Each row of a before or after table is a point. One or more steps were done to the points. Then noise was added and the rows were shuffled. The steps act on columns, c1 being the first. Name the steps. A step turns or swaps two columns, mirrors them in a line or flattens them onto one, adds a multiple of one to another, or multiplies or shifts one. Angles are multiples of 10 degrees, from the lower column toward the higher: turns from -170 to 170, lines from 10 to 170 but not 90. Use the fewest steps. Two steps may share a column if one is a turn and the other turns, adds or multiplies; they go together, in the order done. Otherwise the lowest column goes first.

Before:
[[ 43  -1  28]
 [  7 -41 -10]
 [-56  32 -55]
 [-47   3  52]
 [ 24  21  42]
 [ 35 -65  -6]
 [-41 -52  44]
 [-22 -23  20]
 [-16 -21   0]
 [  5  -1 -85]
 [-25  51  66]
 [-54 -16  80]
 [  0  -3   0]]
After, 13 rows:
[[-24 -52 -90]
 [  2   5   0]
 [  6 -28  81]
 [ 23  94  44]
 [-20  31  12]
 [-44  15 -48]
 [ 23 -21 -52]
 [-33  92 -11]
 [-18  39  -4]
 [ -3  66  32]
 [-63 -65  39]
 [-55  48 -68]
 [ 38  14 -25]]
Steps: multiply c2 by 1.6; turn c2 and c3 by -160 degrees

Before:
[[  -7  -15   13    5   18   19]
 [ -12   13   12   14  -31   -3]
 [ -19  -18    5  -19    1   19]
 [  -8   15   13  -20   -5   12]
 [  -8    7   18  -18  -27 -121]
 [  -1  -21    3   13    5    9]
 [ -17  -21   10   13   10    4]
 [ -24  -16   -7   -4  -14    3]
 [  34  -11   13   15  -20   10]
 [ -13   -5   22  -22  -21    5]
 [  -3   10   25   11  -20  -12]
 [  -3   45    2    0  -11   18]
 [ -20    4   34    8  -13   -1]]
After:
[[ -11   39   19   -2   -4   36]
 [ -31    3   19   -2  -11   16]
 [  19  -16    2  -10   -9   38]
 [   6  -27    9   -1  -15   24]
 [ -14   -5   25  -28  -23   18]
 [ -15  -12  -11   10  -19   26]
 [   5  -25    2    5   -3   31]
 [  -4   19   -3  -18   -9   31]
 [ -19   -1  -11  -28  -16   27]
 [ -18  -17   14    4   33   31]
 [ -27    9   -2  -20  -10 -102]
 [   0   -9  -17  -17  -18   39]
 [ -21    5   24  -15   -4    8]]
Steps: swap c1 and c5; turn c3 and c4 by -60 degrees; turn c2 and c3 by 20 degrees; shift c6 by 20

Before:
[[  8  39  27 -10 -10  14  26 -81  35]
 [-14  13 -14   1  -2  -4 -90  27  61]
 [ 11  43 -96 -34  45 -92   8 -49  -3]
 [ 33 -48  27  15  -6 -39 -77 -33  51]
 [ 48  17 -83 -19  16  14 -33   8 -36]
 [  9  -1 -19  62  -6  34 -74 -25   6]
 [-91  -5  20 -30 -12 -86  -3   6   6]
 [-33  24 -50 -14 -29  44 -61 -54 -32]
 [-33 -10 -95  23  19   9  41  41 -59]
 [-77   5  29 -46 104   1  40  10  33]
 [-89 -34 -67 -40 -13 -55 -22  14  32]]
After:
[[  8  40  35  99  44  -2   8 -48 -89]
 [-62 -34  -6  66 -14 -17 -21  14 -73]
 [  6   1   0 -54  -6  47 -73 -25 -19]
 [ 34  17  63  -5  17 -23 -31   8 -65]
 [-22  24  49 -37 -28 -28 -60 -55 -36]
 [ 23 -48 -58  30  -5  27 -76 -32   8]
 [-65  -5 -14  90 -13   2  -4   6  17]
 [-11  13 -53   3  -1   2 -89  27 -33]
 [-53   4 -38  14 104 -43  40  10  17]
 [  6  39 -41 -11 -10 -16  24 -79  14]
 [-23 -12  90 -17  17  19  41  40 -71]]
Steps: multiply c1 by 0.7; turn c3 and c9 by 110 degrees; turn c4 and c6 by 110 degrees

Before:
[[-36  -2  32  18 -18   9 -15  12  -3 -20  13 -91]
 [ 21 -50 -19 -31  56  44 -83   3 -22 -94 -14  33]
 [  3 -11 -47  37 -60 -21  40 -22  53  10  80 -10]
 [-35  24 -68  48 -42 -23  -9 -54  -9  57  57 -60]
 [ 42 -15  -3  52 -36  37 -20 -22 -27 -49 -52 -25]
 [-57  21  10  37 -77 -31 -68   9  -9 -34   3 -27]
 [-34  57 -35 -22 -74  12  49 -65  11  37  79  -4]
 [ 30  11 -27 -19 -14  28 -64  23  35 -11 -31 -22]
 [ 42 -65 -17 -16 -44  76 -78  42 -54 -42  26  -7]
 [ 28  -5 -11 -16 -52 -50 -29 -14 -29 -35   2 -64]
 [ 17  85 -29  36 -18 -30  50 -19   4  63 106  17]
 [-28 -44 -72 -61  22  43 -20  93 -55 -48 -22  52]]
After, 12 rows:
[[ 18  -5  35  32   1 -30  50 -86   0  44  96 -72]
 [ 44  27  33 -18  22  70 -82  70 -55  42 -19  -7]
 [-56  16  27  37  71 -29 -64 -18  -8  38 -24  28]
 [ 24  -2  -9 -30 -59  44 -76  53 -23  23 -93 -20]
 [ 24  27  29 -18  -3  24 -66 -10  34 -13 -14  37]
 [ 44 -23  20  53  35  35 -15  15 -31   0 -60  49]
 [-31 -50  80  54   1 -25  -6 -36  -7  38  89  27]
 [-35  13 -23  18  30   8 -14   1  -6  59  14  68]
 [  2 -27  67  41  34 -24  33   9  50  56  44 -38]
 [-29  84  45 -58 -48  44 -18  60 -58 -16 -60 -34]
 [-31 -56  65 -22  41  13  46 -68  11  44  65 -28]
 [ 22 -17  35 -18  38 -54 -21  -2 -29  41 -12  57]]
Steps: turn c2 and c8 by -80 degrees; turn c3 and c5 by 150 degrees; turn c11 and c12 by -150 degrees; turn c10 and c11 by 120 degrees

Before, 9 rows:
[[ 28 -28  37 -32   4  16 -19 -10 -44 -47 -20 -29 -20  59  27  27 -60   1]
 [ 14   3   5   6 -39 -16  37   5 -33 -71   9 -16 -26  66   0 -28 -37 -24]
 [ 18  21  17  11 -35  -6 -23  32 -20 -45 -13  34 -62   5  13 -13 -57 -15]
 [ 74  16 -18 -25 -22 -18  -5   4 -46 -61  -9   8  15  37  24 -39 -41  28]
 [-71  28 -66 -18 -13 -32  38  12 -24  55 -18   8 121 -16 -10 -55  50 -10]
 [-46  22  98 -44  68 -99  26 -19  34  37 -24 -22  -5 -28 -70   7 -41   3]
 [-12  31  58 -53  79 -38  27   2  23  78 -15 -29   0  35 -52 -22 -24 -19]
 [ 29  -8  -6  39  20  39  27  -2 -35 -87  13  -1 -36  19  38 -25 -16   4]
 [-33  60 -38  -5 -38  -8   0  21  23 -25   2  41 106   9 -11 -32  58  -9]]
After:
[[  28  -26   37   -2    4   45  -16   -5  -45  -65   29  -35  -15   32
    58  -51    5    2]
 [ -70   32  -69  -19  -17  -35   40   11  -28   32  -48    7  119  -43
   -18   -2   -5   -8]
 [  17    5    7    8  -37    3   35    4  -35  -92   32  -17  -35    5
    13  -70  -11  -24]
 [ -51   25   92   -4   67  -81   22  -16   33   13   16  -21    5  -21
     9   32  -80   -3]
 [ -31   59  -35  -21  -33  -46   -3   25   22  -44  -48   44  109   -4
   -36  -21    4   -4]
 [  31   -7    5   11   20   37   29   -3  -42 -111   18    7  -46  -19
    13  -29   32   -2]
 [  72   17  -17   -3  -27  -32   -8    6  -51  -85   25   14   19  -21
    36  -43    6   29]
 [ -21   29   61  -12   78   -7   23    4   24   61   15  -28    5  -10
     4  -43  -54  -23]
 [  14   17   21   11  -29  -46  -23   37  -16  -57   37   34  -64   21
    52  -10   -5   -8]]
Steps: flatten c4 and c13 onto the line at 100 degrees; add -1 times c12 to c6; turn c14 and c16 by -70 degrees; add 1 times c8 to c14; shift c10 by -20; turn c11 and c17 by 50 degrees; turn c15 and c17 by 70 degrees

Before (12 x 24):
[[-33 -39 -10  22   2  -6   0   8 -17  -8 -16 -40 -46 -16  14 -12 -33 -33
   20 -67  10  27  62 -33]
 [-11  48  12   6 -32  18  -7  50 -25 -19  -8 -15  20  28  33 -15  16   4
    4  35  31 -26 -14 -43]
 [  1  59  -1  12 -21 -10 -10  51 -18  -8 -10  19   8  26  43  17  21 -25
  -39  25   0  -6  21 -22]
 [  4  56  16   0 -46  21 -11  57 -52 -11  24  -6   8  32  26  17  10  -7
    8  10  30  27   4  15]
 [-33  -3 -20  16 -58  -7 -27  -6  -4  37   3 -12 -11  22 -25 -27   3 -39
   11  -8   3  25 -31  37]
 [ -4  47  -7 -22  -6  22   3  32 -43  10  -1  15  11  30  -2 -14  15  -5
    2  44  -1   2  21   0]
 [  2 -37 -19 -11 -45 -55  12  -3 -17  18   1  -5 -13  20   9 -27  14  -5
   27 -25 -10  22 -47  60]
 [ 20  58  -1 -11  -9 -12 -34  64 -20   7  42  -8  -6  15  28   3  -6  -5
   -6  41  17 -11   8 -33]
 [ -7 -15 -24   8 -32  -5 -29 -15  -9  45   5  10  -2  26  10   8   5   9
   14 -20  22 -27 -10  59]
 [ 11 -11   1   2 -35 -40 -34 -42  -6   7  43  11 -12  36  11 -12  44 -56
   47 -10  21 -23  -5  23]
 [-22 -68 -46  22  32  -4 -13   3  -5 -36  14  14 -23  -6  16  36 -18 -40
   24 -41 -28  44  13 -73]
 [-26 -25  19  15 -50 -55 -43 -63 -13  41 -13   3 -46  13 -21  -5  30  25
   35 -19   7   5 -28  65]]
After, 12 rows:
[[ 32  47  16   6 -13  20  -8  48  27 -19  -7 -15  17   2  34  26  15   2
   59  35  -2 -24   6 -39]
 [ 16 -37 -27 -11   0 -55  11  -5  45  17   2  -7 -12 -10   9 -63  15  -5
  107 -25   0  21 -26  17]
 [ 29  47 -10 -21  -1  21   4  33  20  11   0  14  10  -7  -1  -8  16  -5
   14  45   2   1  43 -10]
 [  7  58   0 -10 -10 -13 -33  63  10   8  41  -8  -6 -22  30  26  -6  -5
   10  42   1 -10  18 -19]
 [ 29  -2 -27  18 -18  -7 -28  -4  22  39   5 -10 -10  23 -24 -47   3 -41
  115  -7  -1  24 -22   4]
 [ -1 -39 -14  20  19  -7   1   8 -27  -8 -17 -40 -44  35  14  20 -36 -32
   17 -65   0  23  58 -29]
 [ 29 -11   0   1  22 -40 -34 -42   6   8  42  13 -11 -21  11 -25  45 -56
  105  -9  -2 -23  -1   6]
 [ 24 -24  25  15   5 -54 -42 -64  30  41 -15   2 -45  21 -22 -53  30  23
  121 -19   0   4 -14  38]
 [ 23  62  -2  13 -44 -11  -9  51   1  -6  -9  20   9 -12  42  26  20 -24
   -4  26   0  -7  27  -2]
 [  4 -68 -60  21  35  -2 -15   4  -5 -37  13  15 -24  22  15  78 -17 -41
  -32 -40   0  44  12 -18]
 [ 29  58  18   1 -18  20 -10  56  37 -11  24  -4   8 -15  25  -1  12  -8
   89  10  -2  27  37  23]
 [ 27 -14 -33   6  -6  -6 -28 -17  14  44   9  10   0   0   9 -41   4   8
   69 -20  -1 -26   0  44]]
Steps: turn c1 and c14 by -110 degrees; multiply c3 by 1.3; turn c5 and c19 by -60 degrees; multiply c19 by 2; mirror c9 and c23 in the line at 110 degrees; turn c16 and c24 by 50 degrees; multiply c21 by 0

Before, 11 rows:
[[  16   -8  -12   -2   -6   40  -22  -16  -10  -26    7   21   -9   10
     3   12  -38    4   13    1    4   46  -10   16  -41   24  -13  -17
   -42    3   10   23   -8   -5  -19   -6   -8   13  -21   -2    7   17
     1   16    6   14  -20   -5]
 [  23   18   43   -4   -7  -18  -40   -1   -7   -8   -7  -26  -17   15
     8   -7    8  -17   25   -2   45    6    5  -24   -7  -33   -8   -9
    -4  -29   20   -1  -15  -25    8    0   -8  -36   -2   -4   -8  -66
    16   11  -31    6   46   18]
 [   1  -48   -6   -6   13  -10   13  -64   16  -15   -5   -6  -13   14
     0  -12   11   36  -38   37   18    4    4  -16   -1  -36   -8  -18
    -2   -7   24   -3  -11    0  -20   -9   55    3  -12  -10   -7    5
     0   -1   10  -23   71   -3]
 [  -1    2   -5   -5  -15   -8   14  -11  -11  -27   42   12  -21  -43
   -13    2    2  -18   26   40   -6   21   -2  -22  -30    2  -12  -24
     0  -17   26   -6  -17   -3  -31   -2  -10   12  -10   -3    3   12
     1    6    1    9  -12   10]
 [   3   17   -9   29  -14  -18   20    5  -13  -20  -11   -2   -6   17
     7    1  -10   -3  -16    7   -4   -7   -8  -18    2   -6    4  -23
    -1    6  -31   -2  -20  -12   38   -2   -6    0   -3   -9   -9   -1
    22    9   11  -46   -7    8]
 [  21   11    6   -4   10  -15   22    3  -13  -20   30  -25    1  -45
   -26   -3   13   45   23   -3   -3   10  -15   96    3   14   21  -12
   -17    0   24   -1  -21  -16  -22   15    7   11  -10   20   -2   10
     7    9   17   15  -55   -1]
 [  29   12   -1    5  -17   -6   13   -1   26  -29   16  -23  -20    8
     8    5  -27   20  -46   19   -5   22  -19   -2   -3   22   27  -10
   -11    4   24   -2   -7   -3   -9   16    0  -19    0  -11   13  -15
    -7    7   14  -17  -52    0]
 [   1   10  -12    1  -14  -16   20 -103   -2  -17  -10  -23   -6   16
   -32   24  -20  -16   19   22    6   11  -19  -22  -13   16  -17   -7
     1    9   13   -3   11   47   -2   39   -6   10  -11  -20    9   13
     9   22  -13    5  -48   15]
 [  12   12  -13   51   14  -14   17   -7   -6   12   -3    0  -10   18
     5    3   13    2  -11   12   -3   -6  -15    5  -15   22   30  -23
    -4  -25   18  -14   -5   22   51    3   -6   -1   -6   -4    2  -13
    -1    0   14    5  -49   60]
 [  18    4   35   18   -6  -11    7   -4   -8   -7   62  -16    6   15
     8  -15   15  -11    3    1   20   -8   45    9   -4   -5   -1  -25
   -36  -19   16   -6  -22  -25  -30    0    0   -2    0    1    2    6
    -7   15   11   10  -31   -4]
 [  28  -26  -10   -6   13   72    4    5   -5  -23   -4   48    8   16
   -15  -15    3   24    7    1   -6    6   -5    8  -22   14   26    1
    -6    3   23    7   -8  -15  -27   -7   -6  -32   -6  -13    9  -21
     3    9    6   14  -32    2]]
After:
[[  29  -27  -10   -6  -94   72    4    6   -5  -22   -4  120   10   16
   -14  -16    2   24    7    3   -6    7   -5    7  -21   14   25    2
    -5    4   -8    8   -8  -15  -26   -5   -5  -35   -4  -13    8  -21
   -22    9    5   14  -32    2]
 [  20    4   35   19   11  -12    6   -3   -8   -6   62  -40    7   16
     8  -15   15  -11    2    3   20   -8   45    7   -3   -5    0  -62
   -35  -21  -23   -6  -22  -24  -30    0    0   -4   -2    1    2    5
     0   15   13   11  -30   -6]
 [  28   11   -1    6   -9   -6   13   -2   26  -28   17  -57  -19    9
     7    4  -27   22  -47   19   -8   21  -19   -2   -2   22   27  -25
   -13    5  -30   -1   -6   -3   -8   17    0   -5   -2  -11   13  -14
    -6    8   13  -17  -51    0]
 [  17   -8  -11   -1  -65   39  -23  -14  -10  -26    7   54   -8   10
     4   12  -38    4   12    1    5   46  -10   16  -40   25  -13  -44
   -44    2   -6   21   -9   -5  -19   -6   -9   10  -21    0    7   18
    -9   15    5   12  -19   -4]
 [  24   19   43   -6   20  -17  -41   -1   -6   -8   -7  -64  -18   15
     8   -7    8  -19   25   -2   44    6    5  -24   -7  -32   -9  -23
    -5  -27   18   -2  -16  -26    8   -1   -7  -43   -1   -5   -8  -65
   -42   11  -31    8   45   19]
 [  22   11    6   -4   33  -14   22    3  -14  -20   30  -62    2  -43
   -27   -3   14   45   23   -3   -2   10  -14   96    3   14   21  -30
   -17    0   -2    0  -20  -15  -22   15    8    6  -10   21   -3   11
   -29   10   17   15  -56   -1]
 [   1   17  -10   29   13  -18   20    5  -13  -21  -12   -4   -5   18
     7    2  -11   -2  -16    6   -3   -7   -9  -16    2   -7    5  -57
    -2    6   62   -2  -19  -12   37   -1   -7    4   -2  -10   -9    1
   -11    9   11  -46   -7    8]
 [   0    2   -5   -4   -4   -9   13  -12  -10  -28   41   30  -21  -45
   -13    0    2  -18   26   41   -6   21   -1  -22  -29    3  -11  -60
     0  -17  -13   -7  -18   -2  -32   -3   -9    5  -10   -4    3   11
   -21    6    0    8  -11   10]
 [   0  -48   -5   -7   28  -10   13  -64   18  -14   -5  -16  -14   14
     0  -13   12   35  -39   38   19    3    4  -16   -1  -36   -7  -47
    -2   -7  -15   -3  -11    0  -20   -8   56   13  -12  -10   -8    6
   -19   -1   11  -24   71   -3]
 [   2    8  -12    1   10  -15   20 -103   -2  -17   -9  -59   -6   17
   -31   24  -19  -16   18   22    5   11  -19  -21  -13   16  -17  -18
     1    9    9   -4   12   47   -1   40   -5    5  -11  -20   10   14
   -22   23  -14    5  -48   16]
 [  13   12  -12   50   35  -14   17   -6   -8   12   -3    1  -11   18
     5    4   14    3  -11   13   -2   -6  -16    6  -17   23   30  -59
    -4  -25  -14  -13   -4   22   53    4   -8    2   -6   -3    1  -14
   -11    1   14    6  -48   60]]
Steps: add -1.5 times c6 to c5; multiply c12 by 2.5; add -0.3 times c19 to c38; multiply c28 by 2.5; multiply c43 by 2.5; turn c31 and c43 by -130 degrees

Before, 9 rows:
[[  24   62    3  -15  -49   -4  -11   -2  -13  -22  -23  -18    0  -10
   -40    5   54    7  -22  -29  -19   22   32   28   14    6  -11  -19
    11   22   23   47  -17    3  -63   33  -14    6  -18    7    6  -28
     2   -3   27   49   16  -23   13  -10  -12   -1    3  -12  -37   -6
    49   20   11  -39  -13   21   -8    1]
 [  29    9  -22  -24   18    8  -23   37  -18  -18    2  -26  -51  -10
   -14   12   -9  -46  -25    4   43  -28   -7  -26    9    1   45   14
    26  -26   -8   34  -16  -33  -14    4   25  -16  -21    8   16   30
    89   -7  -11  -25   -9   14   -6  -36   -2   24   26  -96  -17   -3
   -12   -3   19    5    6   -6  -34  -12]
 [   1   25  -29  -17    5  -56    1   58   19   -5  -19   -2   17  -31
    21  -13   34    8   -6   -5  -41   26  -23  -10  -22   29  -12   -4
    12   18    5   52    3    9  -25   42   17   12   -2  -15   13  -17
    41  -25   12   39  -10  -24   -3   38   -5   24   47   24   25   21
    17   -2   11  -27   -3   34  -43  -29]
 [ -20   11   -5   84   45    0    7   51    2    3   47  -16   56  -30
     5   46   41   21  -24  -15   31  -52   -2  -38    1   39  -54  -13
    52  -78   11   55   34  -28   -6   51   21  -11   27  -19  -23   16
   -12   -7   -9  -25   13  -17   -1   44  -12  -23  -11   15  -33   30
   -15   15    0  121   13   -8   -3   22]
 [   4   -3   16   -4   38   22    6  -18   -8  -27    1   10    7  -27
    21  -24  -13  -36    1   10  -24    9   37   44  -22   33   37   -1
    55    6    7  -56  -14  -41   24   17   12   -7   -9  -16    9  -11
    12   -9   13   37   48   15  -12   20    2    8  -23   38  -32  -11
   -12   -2  -28  -44   16  -11  -12   89]
 [  28  -27    8  -18  -12   20    4   24    9  -28   10   -4   56    0
   -33    3    7  -22  -16  -40  -44   23  -24  -15  -40   22   -8   -3
     7    8  -35  -49    0  -44   -1    2   31   -1  -20    1   20  -17
     3   12   26   18   17    2   20   24   38  -13  -10   29   28  -12
    24   23   -7  -17   16   29  -38   -7]
 [ -22  -16   55  -14   32   16    0    4  -30  -35  -33   15  -50   10
  -105   40    4   21   19  -43   -8  -23  -27  -43  -36    4   31   19
     7   29   19  -32   30    3   19   41   -9   -1  -18  -20 -101   -7
    -7   27   31   31   11  -11   20  -19    1  -12  -23   24   22   -2
    56  -71  -95  -45    7   36  -42  -20]
 [ -49   60   72  -26   -1   22  -13  -10   23  -33  -34    1   45  -17
     0   24  -16   -2   -9  -16  -45   25   66   24  -19  -24   -7   35
     6  -29  -37  -64   16    3   30 -105  -47  -26   -2  -10  -66  -19
    -5  -16   -7  -18   54  -25   53   23  -13   18  -10  -48  -30    2
    -2   17   25  -35   17   11  -20  -24]
 [  18  -13   22  -26   17    6    6  -18  -19  -35  -32   17  -25    2
   -30   41  -15  -22   87    9    5  -38  -14   -6   71   29   -4   33
    15    2   -8  -35   -5  -20   30   28   18   11    5   34   -1   39
    48   34   14  -13   -8   71   14  -23    7   22  -20   38  -17   11
    22   -1    0  114    8   32  -11   36]]
After, 9 rows:
[[ -51   66   71  -27    0   55    2  -11   21  -31  -33    2   42  -16
    -2   26  -16   -2   -6  -15   -1   27   65    0  -19  -28   -8   35
     7  -32  -39  -62   14    3   30  -71  -47  -25   -3  -11  -67  -17
    -6  -16   -9  -18   55  -24   52   25  -12   18  -12  -48  -29    3
     0   16  -60  -34  -79   10  -19  -24]
 [  23   69    5  -18  -48   18  -12   -2  -12  -24  -22  -20    0   -9
   -39    6   54    7  -22  -26   28   21   31   -6   14    8  -11  -18
    10   21   21   44  -15    4  -61   18  -15    6  -19    7    6  -30
     1   -3   29   49   15  -24   13  -11  -11    1    1  -12  -35   -4
    51   19   -1  -39   31   21  -10    1]
 [ -24  -32   56  -15   33   11   13    2  -28  -34  -33   17  -49   10
  -104   39    4   22   19  -42   71  -23  -28   35  -38    0   33   19
     4   26   17  -31   30    3   18   35  -11   -3  -19  -18 -102   -9
    -7   26   31   29   11  -11   20  -20    2  -10  -21   26   18    0
    56  -72   49  -47   21   36  -44  -21]
 [   4   11   17   -5   36   33   10  -17   -8  -26   -1    5    7  -25
    20  -23  -14  -37   -1   11   24    7   38  -42  -24   40   37    2
    57    8    5  -56  -14  -41   24   22   10   -8   -9  -14    8  -10
    11   -8   12   36   47   16  -11   22    3   13  -23   38  -33  -10
   -13   -2   -9  -44   -1  -10  -13   89]
 [  30   -3  -22  -26   16   18    3   37  -18  -15    2  -27  -52  -10
   -13   12   -8  -46  -23    3  -37  -26   -7   26   10    3   48   12
    26  -27   -7   36  -13  -29  -13    7   25  -17  -23    9   15   31
    89   -5  -12  -26   -8   13   -7  -39   -1   23   26  -98  -17   -2
   -11   -2   23    4    1   -5  -34  -12]
 [  25  -30    8  -19  -15   15   17   27    7  -26   11   -6   55   -3
   -33    3    8  -22  -16  -40   34   23  -22    7  -39   29   -7   -5
     8    7  -33  -48   -2  -45    0   11   32   -2  -23    2   20  -14
     3   13   25   18   20    3   18   24   36  -12   -6   30   28  -14
    22   22  -28  -18  -11   29  -39   -6]
 [  20  -11   21  -26   18  -10    8  -19  -18  -36  -31   15  -24    0
   -29   41  -14  -21   86   11  -14  -39  -11    1   74   22   -3   32
    14    3   -7  -35   -6  -20   34   26   18   12    5   34   -1   39
    49   35   13  -13   -8   71   15  -23    6   21  -20   37  -16   12
    22   -2   -6  112   13   34  -12   38]
 [ -19    0   -3   84   46    2    0   51    1    3   45  -15   57  -31
     5   45   43   20  -22  -15  -17  -51   -1   40    0   19  -55  -15
    52  -78   11   54   33  -29   -6   46   22  -11   24  -19  -25   16
    -9   -7   -9  -24   11  -18    0   40  -13  -23  -11   14  -34   29
   -13   13   27  121   22   -7   -2   19]
 [   1   21  -28  -18    6  -25  -48   58   20   -7  -18   -1   17  -29
    21  -13   33    9   -4   -5   27   23  -21   17  -20   13  -15   -3
    14   19    8   53    2   10  -27   31   14   14    0  -14   14  -18
    42  -27   13   39  -10  -26   -2   36   -5   24   45   23   26   19
    18   -1  -29  -28   28   34  -44  -30]]
Steps: mirror c2 and c24 in the line at 10 degrees; add -0.7 times c47 to c7; turn c6 and c7 by 70 degrees; add 0.5 times c35 to c59; turn c21 and c59 by 130 degrees; add -0.7 times c56 to c26; mirror c36 and c61 in the line at 20 degrees
